Every row gives one point. To make a cloud, some directions were put in groups of two or more. Within a group, all points are equally far from the middle, so they leave a hole (a ring in 2 directions, a hollow ball in 3). The other directions are filled evenly. Then the cloud was stretched, turned, moved and blurred a little. How many holes are there, and how many directions does each take, smallest first?
(in the rows, 128 means zero)

Cloud (13 x 2):
152 92

131 164

169 110

97 118

116 158

158 157

173 133

102 106

97 129

173 128

167 106

135 88

153 93
Holes: 1 (2)

Cloud (22 x 3):
91 108 151

125 88 142

86 123 148

93 144 112

90 99 143

149 116 89

137 109 67

106 142 91

117 135 77

130 78 116

112 89 147

119 94 154

123 156 113

155 126 101

127 88 142

67 106 109

128 163 129

154 128 102

168 113 163

82 86 123

87 95 137

99 79 124
Holes: 1 (2)

Cloud:
144 89 88 175

99 114 107 165

141 178 123 106

106 150 122 182

137 133 89 174

118 108 193 127

98 106 138 170

129 148 163 121

154 120 117 154

159 118 126 104

118 111 131 145

119 100 110 121

81 125 139 125

130 108 168 141

119 102 168 130

136 152 175 191

145 152 149 164

116 112 85 167

176 105 139 110

116 135 80 160

108 164 100 115

115 173 167 158

125 106 170 168

154 135 93 144

100 129 141 134

154 119 180 157

118 168 183 144

96 152 129 132

115 126 182 167

109 145 193 117
Holes: 0

Cloud:
88 153 85 139 164 110

135 166 70 133 97 116

110 180 95 128 144 92

178 143 133 149 166 140

105 173 81 144 160 139

152 107 164 147 132 147

83 146 100 133 100 160

170 126 146 142 113 164

142 169 79 140 109 96

124 172 81 145 135 167

95 138 116 145 159 170

154 126 153 164 164 120

127 108 151 147 98 114

146 122 93 164 108 168

127 102 114 136 94 104

106 128 115 131 169 171

141 129 83 178 150 139

136 128 83 163 146 89

101 162 111 141 112 179

104 185 95 158 155 135

128 164 99 133 138 183

153 128 167 162 127 133

90 110 93 162 105 106

81 176 122 154 145 103

115 105 130 134 164 172

122 100 136 156 88 153

88 131 109 129 110 173

89 145 80 135 134 156

71 150 100 147 105 140

131 178 94 148 163 158

135 191 151 158 139 125

79 136 157 155 124 111

124 119 80 158 105 96

125 186 94 144 117 91

161 154 115 113 97 126

87 165 129 150 165 101

173 114 114 142 163 152

142 153 88 136 77 123

104 144 148 106 121 115

94 121 103 164 137 83

123 187 83 155 156 126

137 104 97 163 131 167

151 159 63 122 120 133

156 92 113 118 150 127

143 112 107 159 183 126

124 87 93 134 113 154

154 116 86 159 142 161

98 124 105 156 169 89

112 135 109 114 143 182

95 174 100 130 133 90

117 151 92 95 136 113
Holes: 2 (2, 4)
